Each row is a point. Examples show where two turns around zero, p and q, send a point. Where does a point land after both, in the order given? Backwards means that the second turn is done in reverse. Each puzzle has new turns, and all numbers are rounded.
In the rows, zero is written as 128.

Turn p:
[199 142 162] -> [195 168 147]
[102 133  82] -> [ 83 133 100]
[116 127  98] -> [104 131 106]
[122  85 136] -> [144  90 112]
[102 153 162] -> [114 120 175]
Turn q:
[124  79 155] -> [100  87 154]
[141 114 172] -> [105 126 170]
[176 166 157] -> [147 175 173]
[ 96 172  91] -> [137 159  71]
[130 122  86] -> [158 112 102]
[102 115 106] -> [123 108  98]
Where do these land?
q, then p: [ 83 178 124] -> [ 71 163 121]
p, then q: [159  74 119] -> [185 102 131]
p, then q: [143 156 127] -> [124 160 129]
q, then p backwards: [133 111 116] -> [125 110 139]
p, then q: [151  77 115] -> [178 100 125]
p, then q: [ 98 172 167] -> [ 70 143 155]

Turn p:
[ 82 182 112 152 114 133] -> [ 95 192 131 142 115 152]
[138  97  71 116 146 159] -> [131 110  56 132 124 117]
[141  81 112 125 109 157] -> [111  78  97 126 118 131]
[144 162 177 179 153  97] -> [154 148 189 172 162 140]
[167 126 110  94  97 158] -> [149  98 102 102  89 154]
[150 145 142 135 104  80] -> [148 131 176 141  98 116]
[ 74 103 172  96 173 111] -> [106 139 147  82 191  86]
Turn q:
[146 102 135 168 125 180] -> [138  84 138 172  94 137]
[137 200  59  64 154 123] -> [145 205  58 124 169 173]
[134 148 155 143 122 167] -> [129 125 154 145 100 163]
[123  97 141 112  88  78] -> [130 136 139  86 119  69]
[155 167 123 167 128 138] -> [110 153 139 178 117 142]
[ 91 100 138 144 117 114] -> [100  97 133 103 121 107]
[111  82 146  98 161  97] -> [145  96 137  88 175 106]
Where do these land?
p, then q: [122 164 152  83 151 133] -> [169 164 132 121 147 161]
q, then p: [ 95 135  96 150 113 151] -> [ 83 132  99 131 104 125]
p, then q: [ 87 143 155 160  99  91] -> [ 85 127 178  97 118 149]
p, then q: [174  85 138  75 135 173] -> [201  99  86 124 142 101]
p, then q: [150 131 106 144  84  92] -> [111 134 151 126  79  93]
p, then q: [ 77 154 143 169 150 114] -> [ 77 137 154 132 151 172]
p, then q: [138  88 103  61 167 145] -> [170 147  72 119 172  92]
q, then p backwards: [170  94 113 145  83 104] -> [136 114  87 124 135  65]
p, then q: [139 158 148 164 169 149] -> [127 117 141 180 146 167]

Turn p:
[ 93  91  91 164 128 120 135 108] -> [ 74 114 108 151 163 120 113 114]
[180 106  99  89 134 123 158 117] -> [161  70 110 100 148 136 151 122]
[140 139 141 147 115 101 152 111] -> [144 112 152 155 139 103 128 127]
[131  95 118 147 171  92  91  88] -> [121 127 136 112 189 138  71 113]
[171 121 133  99 159 145 108 191] -> [159 150 112  81 133 165 157 175]
[137 123 166 127  92  62  84 131] -> [146 121 159 125 119  97  65 180]
[ 71 169 192 118 127 128 139 140] -> [106 170 191 127  78 107 141 122]
[144  94 115 149 120 160 120 106] -> [121 108 105 154 139 169 115 120]
[ 85 136 129 128 152 193 124 173] -> [ 87 183 111 118 101 163 169 125]
[108 178 120 162 170 104 177 105] -> [131 156 156 149 168  81 160  77]
[147 156 105  78  40 180 120 138] -> [157  98  68 137  32 128 139 134]
Turn q:
[142 113 160 176  76 175 175 134] -> [124 127 159 196 102 162 187 128]
[108 135 105 138 183 139 142 152] -> [ 83 140 114 117 174 118 134 145]
[161 138 186 112 107 129 152 140] -> [180 123 161 128 126 136 171 139]
[116 145 105 150 173 106  68 113] -> [116 116 102 133 156  82  66 134]
[103 111  93  81 153 128  37 126] -> [111 114 112  79 112 121  35 164]
[106 169 108 113 123 127 128 118] -> [133 176 122 122 133 124 107 118]
[166 121 131 139 125 145 192  97] -> [137 119 137 150 154 174 169  86]
[117 105 182 126  94 108 190 110] -> [140 123 180 124 103 126 188  82]
[132 115  81 118 117  94  69 162] -> [127 115  65 104  91 109  93 155]
Where do these land?
q, then p: [147  78 135  99 128 138 127 151] -> [103  99 120 112 101 157 153 148]
p, then q: [ 57 154 125 116 166 135 115 143] -> [147 195 153 106 128 105 106 101]
q, then p backwards: [140 101 158 118  87  63 119 105] -> [143 170 129  69  99 127 150  89]
p, then q: [149  80 117 188  83 147 130 129] -> [ 61 109 103 176 127 119 135 158]
q, then p: [150 220 119 109  89 146 122 134] -> [213 172  96 152 131 120 148 127]
p, then q: [146  83 131 155 159 142 185 128] -> [ 76 111 164 132 172 140 161 126]
p, then q: [151 146 174 115 143 149 126 126] -> [166 128 154 149 132 156 143 142]
p, then q: [147 208 104 142 155 125 142 156] -> [177 150  86 131 176 126 154  87]
p, then q: [ 50  77 102 116 103 102 126  92] -> [ 75 125 154  95  77  82  79 110]
q, then p: [156 172 120 110 195 120 120  96] -> [157 158 127  73 176 157 114 105]
q, then p: [114  90 122 142 102 139  97 147] -> [ 93 120 111 148 103 119 117 163]

Turn p:
[160 155 116 154  97 147 181 131 109] -> [118 104 145 112 143 188 164 145 109]
[ 99  89  94 171 149 116 187  79 132] -> [110  97 102 178 160  98 187 164 102]
[187 134  92 125 110 163 129 106 124] -> [152  68 121 119 141 171 128 105 128]
[ 76 145 123 179 120 156 136  82 165] -> [125 146 103 171 113 125 205  97 119]
[108 143  60 112 159  97 163 141 150] -> [130 131  50 124 134 132 130 184 120]
[141 121 138 114  65 140  88 148 120] -> [119 107 159  91  86 135 118  99 161]
[168 150 115 155 112 128 101 133  92] -> [138  99 150 117  99 159 111 117  90]
[120 132 200  73 133  86  99 132 125] -> [158 182 170  91 133  78  95 126 149]
[113 119 160  97 154 148 105 153  96] -> [100 156 141 115 146 111  81 100 127]
[109  92 182 101 183 100  91 176 168] -> [131 191 139 164 125  84  60 143 175]
Turn q:
[155 100  80 149 130 139  91 168 118] -> [171 151 108 122 114 101  98 141  76]
[114 125 133 180 114 145 161 126 153] -> [125 127 112 177 104 136 169 127 119]
[ 93  96 173 103 105 151 170 164 160] -> [136 108 172 186 125  98 147 159 174]
[149 123  96 109 118 105 168  85 124] -> [102  92  86  93 109 120 137 135 148]
[128 183 157 128 143 121 122 101  89] -> [113 145 142  89 154 179 151 109 137]
[179  83 155  82 166 158  84  85  96] -> [173  61 165  77 130 156  75 106 119]
[ 91 179 134 133 143 136  85 126 149] -> [104 178 141 150 142 166 101 106 132]
[100  98 126 171 113  76 139  95  95] -> [ 75  97 119 123 145 121 165 140  73]
[166 180 125 139  88 165  81 166 174] -> [158 206 144 138  73 117 113  81 139]
[106 155  83 112  94 113 171 120  95] -> [ 88 145 100  94 114 125 153 181 147]
[127  84 148 102 194  99 135 171 156] -> [163  97 121 161 199  90  99 123 145]
Where do these land?
p, then q backwards: [190 154 163  94  81 179 130 112  76] -> [165 143 200 102 157 121  83  84  80]
q, then p backwards: [134  90 111 144  98 164  84 115 148] -> [140 132 122 170 136 104  70 142 104]
q, then p: [130 101 100 167 149 159  87 100 141] -> [104  78 145 120 106 130 120  82  95]
q, then p: [140  80 149 167 130 101  69  95 137] -> [114  99 165 122 142  65 131 100  78]
p, then q: [157 127 105 110 111 165 140  68  78] -> [140  43 123 106 149 143 107 152 125]
p, then q: [ 84 113 152 117 168 145 172 156 161] -> [117 181  86 170 160 157 128 119 139]
q, then p: [ 81 161 145 150 125 114 176 151 167] -> [120 160 103 175 121 157 177 161 109]
p, then q: [122 120 110 116 137  74 153 153 160] -> [153 178 114 141 134  81 123 133 134]
p, then q: [116 140  98 109  87 125 131 142  38] -> [102 102 180  99 152 121  92 195 147]
q, then p: [158 157 139 133 155  99 141 166 132] -> [176 128  99 136 158 139 127 150 109]
p, then q backwards: [ 95 166 136 100 167  82 124 149 169] -> [133 164  66 125 126 144 127 189 128]

Turn p:
[110 145 141 143  78 134 131 134 142 133 113  97] -> [110 123 117 164  87 135 150 119 145 144 132 110]
[117 111 108 194 134 141 141 139 171 145 112 125] -> [113  90 138 162 151 119 141 158 173 154 146 147]
[114 107 159  84 148 155 143 140 117 106 118 126] -> [100 138 155  78 116 133 126 130 125 121  96 109]
[137 168 161  85 137 119 100 117 120 118  87 146] -> [128 193 124 129 117 142 116 107 134 100  85 137]
[156 104 120  90 128 119 169 106 116 114 152 129] -> [150 111 134  94 151 115 151 107  94 115 113  99]
[182 112 157 141 112 118  82 105 142 143 134 110] -> [179 140 165 170 119 119 103 106 125 153 122 119]
[134 138 136 131 128 144 151 107 149 142 108 120] -> [113 133 139 145 150 136 150 113 146 135 119 115]
[129 150  92 167 134 126 143 161 145 113 169 139] -> [146 113 110 124 137 119 147 170 143 114 186 133]
[135 121 169 144 113 109 167 120 125 126 156 124] -> [123 122 156 131 118  89 157 101 114 120 151 117]
[141 121  99 123  93 116  89 128 105 109 150 159] -> [180 113 110 125 101 149 120 132  98 116 131 155]
[133  96 125 138 124 126 124 123 101 147 122 132] -> [126 113 136 132 131 122 121 126  98 152 118 147]
[126 128 121 155 145 164 117 104 141 137 152 131] -> [128 115 155 137 153 159 115 130 137 132 161 130]
[119 156  91 148 144 116 145 170 113 155 110 115] -> [102 143  78 137 146 112 136 168 127 150 144 135]
[100 110 131 114 145 106 133 127  96  91 127 110] -> [102 111 122 111 114 108 104 136 101  95 111 115]
[ 87 154 109  63 158 126  84 140 137 141 109 157] -> [120 163  79  81 129 163  83 116 159 119 104 151]
Turn q:
[121 128 153 144 109 122 128 132 107 111 136 118] -> [132 134 160 140 131 116 118 117 119 126 121 106]
[152 105 151  70 122 137 135 150 139 142 148 120] -> [163  99 145  71 120 134 115 125 142 139 131 141]
[154 109 149 150 141 115 142  81 111 136 136 168] -> [161 105 109 168 160 116 142  89 126 129 140 134]
[150 134 133  75 115 148 162 150 152 104 136 126] -> [171 117 139  85  88 145 138 140 141 105 123 128]
[133 115 133 168 136 111 122 141 124 126  94 121] -> [122 135 118 153 137 101 130 145 119 155 102 115]
[137 148 126 112 120 121 122 142 121 139  98 112] -> [129 162 125 102 126 124 135 132 126 143 113 131]
[140 181 133 160 127 104 125 146 136 145 106 122] -> [133 187 121 139 136 101 136 155 132 141 142 120]
[108 114 144 136 128 101 125 107 153 120 135 132] -> [115 110 119 138 132  97 118 116 151 111 132 116]
[ 85 112 126 118 135 114 163 142 115 120 137  99] -> [ 96 101 153 105 118 117 154 131 116 123 131  95]
[104 149 101  90 133 109 115 137 138 100 118 106] -> [ 98 145 117  85 121 132 128 142 127  90 110 117]
[140 166 139  95 127 135 135 149 127 136 113 160] -> [157 156 136 106 121 121 148 136 126 114 131 168]
[138 111  59 155 131 111 107 148 116 124 148 109] -> [100 125  91 130 130 151  96 154  78 140 139 101]
[ 55 107 106 122 119 215 111 123 110 143 147 183] -> [ 73  92 170 164  94 174 128 109 112 114 139 210]
[154 129 150 162 156 164 108 116 129 132 142 115] -> [143 125 140 164 162 158 116 145 154 149 128 127]
[148 111 117 162 121 112 120  58 143 142 126 130] -> [126 125  76 168 142 130 118  85 152 141 138 110]
Where do these land?
p, then q backwards: [ 98 152 109 121 106 115 130  98 111 138 155 151] -> [130 125  89 107 123 124 133  91 117 139 149 160]
q, then p backwards: [117  90 134 135 136 108 118 139 142 149 161 136] -> [104  96 113 154 145 113 129 129 130 140 154 113]
p, then q backwards: [151 157 116 123 148  95 112 133 128 145  65 148] -> [150 154 133 144 142 124  81 116 134 120  70 152]
q, then p: [100 153 121 133 141 152 148 138 129 125  97 138] -> [102 128 123 123 115 119 176 134 138 118 136 141]
p, then q: [128 131 168 120 141 113 130 139 133 135 137 130] -> [130 148 128 115 137 108 123 111 145 105 140 122]
q, then p: [135 121 126 144 123 107 148 142 120  93 102 100] -> [107 135 106 156 119 108 132 142 117 143 104 100]
p, then q backwards: [151 148 108 123 134 149 115 146  89 140 146  77] -> [158 138  88 169 120 112 129 156 112 132 144  96]
q, then p: [158 135 167 148 126 140  77 154 146 119 147 136] -> [163 170 148 142 117 119  94 152 156 136 132 155]
q, then p backwards: [147  80 127 125 106 152 148 147 107 143 145 145] -> [133  81 121 136  89 136 106 118 110 142 154 131]
q, then p: [126 100 139 116 110 115 155  57 148 129 150 150] -> [161  62 149 149 157 134 123 101 129 107 124 109]
q, then p: [147 139 115 107 111 107 132 130 152 132  98 105] -> [143 138  81 131 131 142 139 119 139 135 112 106]
q, then p: [ 31 119 120 118 142 139 144 137 131 121 159 140] -> [ 89  78 153  89  71 109 130 110 131  94 135 140]
q, then p: [135 127 105 160 129 148 149 144 135 132 161  84] -> [115 123 138 125 102 135 122 141 128 177 162  95]
p, then q: [148 145 148 128 116 127  86  75 134 143  84 135] -> [133 165 116 197 140 136 138 124 155 136 109 142]
q, then p backwards: [147 122 116 120 150 154 131 143 116  74 112 146] -> [150 119 100 122 113 136 118 114 109  83  97 144]
